Each row is a point. The points of each table are mixes of a few directions, plus a little noise. Count the directions of each table, and those that both share. Where both have some left over, give the other angles between the two spaces (their principal angles), to ten degrees, smallest first.

First (6 x 2)
[[-31,-37],
[-17,-20],
[31,36],
[5,6],
[-13,-15],
[25,30]]
Second (7 x 2)
[[19,22],
[7,8],
[-52,-60],
[20,24],
[-4,-5],
[10,11],
[0,-1]]
Directions: first 1, second 1, shared 1

First (5 x 3)
[[10,-30,11],
[8,-24,9],
[-17,51,-19],
[-5,15,-5],
[3,-11,4]]
Second (6 x 3)
[[-10,6,-21],
[-14,9,-29],
[3,-2,6],
[27,-17,60],
[-5,3,-11],
[-2,1,-5]]
Directions: first 1, second 1, shared 0; angles 50

First (7 x 6)
[[-12,-36,20,12,6,-16],
[38,46,-57,19,-28,60],
[-35,18,19,-33,4,-34],
[-12,-29,8,20,-6,-5],
[1,-18,10,4,8,-6],
[12,13,12,-31,24,-12],
[10,4,-12,9,-6,15]]
Second (8 x 6)
[[40,28,-8,14,-39,20],
[-27,-16,-19,-7,30,10],
[9,4,30,-7,-8,-25],
[-33,-7,-3,18,23,-17],
[19,-12,2,0,-32,18],
[17,16,48,-25,2,-45],
[-40,-9,-34,-3,50,12],
[15,-5,-15,10,-26,28]]
Directions: first 3, second 4, shared 2; angles 70

First (10 x 8)
[[6,16,26,7,-12,5,-24,-6],
[11,-7,-13,-4,13,-20,13,22],
[-22,-60,-32,31,0,-3,16,15],
[6,-9,-39,-10,20,-11,22,18],
[20,53,32,-12,-10,12,-33,-17],
[-38,-38,-15,2,-2,16,29,-19],
[-10,-18,36,24,-20,-3,-16,-2],
[23,54,12,-23,2,9,-20,-12],
[-20,-10,11,-20,3,-1,32,-14],
[25,19,-17,4,6,-3,-20,15]]
Second (10 x 8)
[[17,-2,1,-1,18,33,55,13],
[15,-25,-6,-6,-32,-5,-33,-26],
[5,-16,21,-7,-13,38,2,40],
[29,-13,1,22,-1,27,25,-6],
[-21,10,-4,-22,2,-22,-13,0],
[22,-14,-9,18,-14,-2,-9,-32],
[-32,35,-9,-4,28,-38,2,-3],
[16,-25,8,-10,-22,28,-4,11],
[-25,26,-10,-19,26,-26,17,-2],
[-29,26,9,30,5,-33,-44,7]]
Directions: first 4, second 4, shared 1; angles 70, 80, 80
